Rows are points. Before rounding, the points of a table are all equally far from one centre. They may lie mostly on one side of it. Write the centre, to within rounding.
In the rows, 128 means zero.

Points (5 x 2):
[[ 97  67]
 [109  61]
 [169  90]
 [130  59]
 [168  88]]
Centre: [124 107]

Points (15 x 8):
[[ 47 103  88  69 184 177 120 200]
 [ 57  68 165 111 157 199 136  63]
 [112 162 104 117 125 134 156 104]
 [ 75 106  68 129 158 141  86  51]
 [ 72  95 131 134  67 107 106 142]
 [ 53 109 125 158 101 187  88  73]
 [ 58  80 113 142 138 197 125 213]
 [ 75  51  91 133 150 161 144  43]
 [127  89 161 127 178 207 154 108]
 [ 96 102 135 132 150 106 170  87]
 [143 128  88 145 124 196  73 125]
 [139  83 148  46 142 204 125  98]
 [129  82 135 140 166 179  43 135]
 [ 98 106  83 145 155 113 122  62]
 [ 26  92 145  87 107 221 151 131]]
Centre: [ 84  83 107 103 138 165 115 128]

Points (21 x 14):
[[ 90 147 177  83 171 122 107  93 128  95 106  89 126 139]
 [123 141 156  76 172  72  81 188 147  86  86 153 167 147]
 [151 171 114 151 133 111 100 180 189 104  89 226 127 146]
 [149 163 211 113 116  81  60 174 187  51 142 157 142 125]
 [134 195  66 148 109 120  94 142 140 125 105 126 162  92]
 [ 96 221 144 121 141 113  51 180 206  72 140 122 145  77]
 [105 199 106  92 121  50 104 141 114  64 101 130 144 113]
 [ 89 140 128 180  83  58 103 137 133  33 138  71 109 147]
 [ 59 101 100 119 187  78  78 155 100  71 110 117 146  59]
 [ 88 130  99  97 150  65  61 129 123  88 141 144 117 148]
 [124 197 115 100 128 167  97 148 146  19 144  67 142 136]
 [ 79 154  98  85 171 123  98 140  84  69 150 112 171 108]
 [ 94 143 157  64 146  88  72 146 182  67 171 173 154 114]
 [129 165 168 174 160 108 159 181  75   7 138 135  91 154]
 [105 149 163  77 213 106 106 139 115 112  96 157 119  99]
 [141 179 149 112 117  62 124 189  95  38  77 161 104 127]
 [ 75 153 170 108 134  93  81 155 154 124 174 128  97 140]
 [ 83 143 180  95 129 121  86 174  81  62 176 135 160 102]
 [ 96 156 106  93 166 106  39 166 143  87  73 168 127 144]
 [142 108 176 102 122 192  75 156 140  62 178 152 111 133]
 [171 126 113 133 196 151  91 189 101  46 157 177 105  66]]
Centre: [109 135 139 158 147 127 120 155 159  52 115 139 132 103]

Points (27 x 24):
[[ 70 133 102 151 121 175 119  88 142 101 184  61 122 100 173 145 113 103
  119 124 158 167  93 169]
 [ 75  96  94 111 102 152  96 112 113  71 155  99 101 138 212 152 108 122
  160 154 134 153 136 130]
 [ 55 121 115 164 124 142  96 110 146 145 211 106 136 102 142 167 132  96
   95 124 193 173 227 187]
 [ 23 122 105 175  52 202 120 100 151 132 150 110 110  86 149 163 179  65
  143 121 148 139 131 121]
 [ 73  88  73 161  90 184 136 108 124 101 162  79 100 170 192 156 163 142
  110 118 157 166 137 115]
 [ 61 129 121 134  52 178 103 148 134 149 201 114 107 117 177 173 127 166
  155 147 149 110 176 167]
 [ 46 106 162 165  95 141  90  65 164 122 173  70 147 109 186 158 123 129
  106 137 128 180 134 142]
 [117 135 153 173  90 164  71 121 175 124 173  60 123 105 174 137 129 103
  176  78 143 159 107 154]
 [ 77 119  91 175 147 152 166 123 131 121 181  67  89 127 158  92 154 145
  125 134 177 111 182 121]
 [ 57 116  50 146  60 150 138 118 108 134 161 109 113  88 183 132 154 136
  182 131 135 162 177 100]
 [104  90  96 186  83 184  73 157 145 108 194 104 103  76 138 118 118  97
  165 144 121 123 182 110]
 [ 84  78 126 161 112 170  98 174 141 121 184  83 140  55 144 139 133  55
  155  95 172 156 170 135]
 [ 86 128  48 161  77 150 141  81 144 130 210 110  87 125 173 127 152 142
  175 105 154 137 191 127]
 [ 73 144 104 181  70 175 109  85 125 125 191  69  70 146 193 129 133 146
  140  87 165 129 192 151]
 [ 84 126  84 157 147 206 103 126 169 111 165 118 155  96 169 131 172 147
  174 148 126 158 175 136]
 [ 36 135 117 145 100 174  88  87 169 115 159 140  99 100 211 174 153 111
  170 142 168 168 158 128]
 [ 50  83 114 150 158 142 138 104 121 109 172 145  80 106 143 170 100  99
  154 136 169 104 182 168]
 [112 138  94 174  53 196  84 116 128 167 129 110 119 120 186 153 140 124
  171 109 194 145 171 106]
 [ 63 101 108 145  71 172 116 133 175 112 163  60 101 129 204 170 141 121
  146 107 124 201 206 130]
 [ 86 118 116 160 108 172 107  55 200 136 157 102 117 106 179 126 195 118
  113  78 139 128 181 143]
 [ 77 104  87 145 108 134 139  61 144 118 130 114 120  98 228 173 133 106
  140 132 157 142 146 144]
 [ 53 116 122 130  84 179 152 119 180 153 138 110 123 111 177 152  85  89
  168 124 207 164 177 133]
 [ 99 113 106 167 102 170 138 148 156 123 192  78  81 101 208 131 115 123
  126 157 182 141 164 121]
 [ 85 119  76  97 119 190 126  99 137 171 188  97 113 178 160 153 118 116
  150 107 134 112 180 185]
 [ 81 107 120 171  90 140  99 131 162  97 159 102  89  94 202 178 144 152
  136 143 136 174 109 133]
 [ 61 115 143 160  65 154 118 120 180 141 249  70 107 119 147 178 137 102
  177 122 136 149 166 157]
 [ 32 130 105 201 102 152 126  96 159 147 145  96 110  88 203 178 139 121
  176 143 176 137 172 155]]
Centre: [ 78 127 122 156 103 139 111 124 137 132 155 111 123 138 141 139 140  99
 139 117 139 145 167 137]

Points (30 x 24):
[[175 169 104 146 168  84 108 198 140 130 159 120 160  92 187 174 161 119
   14 115 122  46 154 152]
 [116 128  93 153 119 122 127 232 160 114 118 160 116 122 189 157 134 128
   66 100  94  48 122 159]
 [172 190 114 145 170 130 126 200 107 165 141 106 153 127 211 154 140 144
   72 105  96  53 135 109]
 [170 148  87 175 138 117 118 136 161 183 170 100 150 109 172 175 129 123
   75 106  88  30 184 131]
 [186 138  90 140 167 114 128 204 141 141 155 134 136 103 172 172 111 131
   39 183  79  55 144 157]
 [165 176 149 173 161 171 126 198 175 136 129 107 121 121 182 158 164 143
   24 138 107  46 141 128]
 [173 141  69 160 194 154 133 162 167 145 138 160 145 118 205 189 153 106
   19 158 123  58 174 148]
 [171 156  94 171 157 126 134 204 155 139 159 131 171 111 183 188 209 140
   29 145  76  37 137 171]
 [179 196  86 165 210 148 114 202 134 121 155 117 184 120 205 150 169 143
   74 145 113  46 160 143]
 [165 144  93 179 165 143 178 135 133 117 198 119 149 103 171 185 135 188
   82 134 114  43 156 160]
 [182 149  55 179 202  87 133 182 128 164 191 107 139 131 167 166 155 126
   61 145  96  13 124 147]
 [191 151  94 147 136  98 126 183 153 156 184 149 159 113 194 138 161 147
   57 118  95  51 165 134]
 [163 154  81 165 151 148 120 188 160 149 112 159 108 104 195 162 152 160
   34 112 126  36 162 122]
 [165 157  91 165 203 135 143 198 167 165 158 124 144 109 194 171 177 134
   36 107  98  38 120  99]
 [184 149  56 171 166 127 131 208 149 158 149 141 151 109 188 165 118 135
   77 150  73  41 149 161]
 [185 150 117 204 143 107 121 178 154 124 156 129 107 151 183 185 145 131
   84  98 107  52 152 187]
 [162 148  88 167 178 148 138 213 139 120 150 126 144  98 161 162 147 122
   38 129  77  26 156 121]
 [170 167  93 198 170 139 119 201 167 181 168 113 179 122 180 170 164 134
   50 120  89  75 145 116]
 [155 156 124 170 178  96 102 200 142 140 137 121 131 114 212 158 139 142
   29 120  74  61 164 155]
 [182  99 102 140 161 124 121 230 171 130 110 111 174 117 193 164 158 156
   59 161 101  31 127 135]
 [170 149  90 173 192 144 114 188 152 161 151 157 138 136 224 153 172 158
   52 150 101  26 155 139]
 [128 141 113 155 172 126 149 218 156 146 162 156 130 104 179 176 138 123
   56 132  63  42 154 162]
 [155 183 116 164 148 141 144 182 160 119 121 159 155  75 177 179 161 163
   37 132  91  26 164 149]
 [197 112  96 159 165 137 186 180 173 133 153 146 153 141 193 166 135 124
   46 126  92  50 156 153]
 [124 141 112 184 164 143 129 183 159 136 158 135 161 103 204 179 138 179
   15 119 124  33 149 147]
 [158 154 145 196 134 126 115 173 111 148 175 101 120 144 186 185 149 141
   66 141  99  34 123 154]
 [165 164  83 185 166  85 141 186 110 150 123 133 135 123 216 134 168 163
   63 173 132  47 159 125]
 [147 170  75 165 176 102 122 179 162 148 170 142 145 108 174 202 149 148
   44 147  89  56 198 152]
 [146 211 125 134 148 128 114 210 169 135 121 116 129 109 185 141 155 167
   51 137 125   7 145 137]
 [132 129 118 174 114  73 110 156 156 140 126 131 159 118 247 172 157 141
   62 159  90  63 108 140]]
Centre: [124 147  93 139 178 120 124 128 155 139 112 121 160 141 137 141 162 140
  78 134 120  74 110 167]

Points (31 x 24):
[[101 193 138  56  47 134 137  96 148 129 110  96 154 123 164 141 132 218
  121 163  81 201 106 133]
 [118 126 137  35  65 103 130 122 138 146 121 107 177  72 108 168 133 171
  150 137  60 190 145  95]
 [130 128 125  31  86 120 115 119 103 125 118  92 190  94 159 176 138 167
   98 145  80 191 123 110]
 [102 161 135   9  82 134 147 131 129 134 160 101 167 121 155 167 130 156
   86 177  88 187 153  91]
 [127 153 119  44 107 156 155 122 161 149  95 109 190 121 171 171  88 172
   95 139 110 207 185 120]
 [124 157 108  49  74 146 154 141 137 151 125 104 168 133 191 172  91 203
  123 193  68 185 105 142]
 [119 169 136  34  97 122 170 145 154 153 137  87 206 117 161 162 128 196
   93 129  85 190 131  83]
 [ 83 158 115  27  87 149 143 145 127 125 125 154 161  85 130 174 100 179
   73 169  78 165 122  81]
 [156 164 136  41  80 107 142 105 111 148 107  89 163 107 167 170 122 157
   87 155  57 178 141 106]
 [120 164 127  27  74 135 156  94 139 157 144 109 143  78 151 163 102 151
  130 162  50 202 123  69]
 [140 162 116  59  87 129 145 123 129 125  83 139 166 110 168 156  96 220
  131 172  74 166 153 138]
 [115 170 122  26  75 136 140 118 157 151 129  87 156 105 185 198  60 167
  137 157  66 190 133 136]
 [107 155 148  57  69 141 113 127 119 134 141 101 164 108 174 177  86 159
  124 173  71 223 125  61]
 [ 95 158 141  24  48 114 144 124 137 131 132 126 160 109 163 160 124 191
   96 142  51 187 148 120]
 [135 140 105   7  77 124 156 102 123 165 135 121 162 100 132 171 147 157
  107 125  84 176 125 101]
 [143 181 149  68  43 133 160 107 138 116 108 111 175 124 179 199 127 197
   80 149  78 152 122 103]
 [113 154 120  57 106 157 147  68 134 127 148 106 193 119 164 189 140 164
  116 150  80 206 136  95]
 [140 162 110  70  92 117 156 119 125 134 141 122 185  79 117 156  92 204
  111 142  92 224 135 103]
 [121 192 129  72  53 139 168  85 164 173 149  87 135  98 113 163 132 188
  110 151  69 201 132  84]
 [124 146 135  36  72 128 142 118  92 150 137  99 171 109 171 193 116 178
  105 175 103 197 149  92]
 [110 129 151  45  95 121 138 108  89 163 130  74 162 110 129 165 105 189
   74 168  90 188 131 116]
 [132 168 144  62  90 135 115  78 135 165 121  99 190 110 143 170 127 192
  139 141  74 212 113 115]
 [126 182 164  29  95 125 126 107 133 141 149 113 201  96 166 170 117 190
  134 145  97 171 115  89]
 [139 179 126  63  39 106 162 109 142 128 137  96 165  91 141 188 121 202
  118 151  90 219 135 112]
 [115 171 126  21  64 148 115 137 110 153 144  75 147 121 136 186 140 183
  122 155 101 200 133  98]
 [109 163 111  78  62 109 171 116 120 145 139  70 195 134 153 163 118 191
  131 134 101 227 109 100]
 [129 171 123  34  94 119 129 138 125 172 121 117 151  89 186 196 115 168
  101 147 112 224 133 105]
 [125 144 107  42  74 146 154  85 149 117  89 125 171  93 139 158  97 179
  125 188  59 178 128  83]
 [121 170 145  32  62 130 127  76 141 138 105 120 174  81 166 186  93 165
   96 147  89 199 120 130]
 [ 85 154 129  32  97 135 148  87 111 138  92  96 210  90 161 158 104 157
  138 131  80 173 105 113]
 [115 168 123  68  61 119 127 108 138 152 129 108 163  81 130 154 100 234
  117 138  64 188 114 102]]
Centre: [107 143 145  96  93 142 157 137 155 133 120 107 132 112 142 162 113 148
 127 139 111 162 114 116]
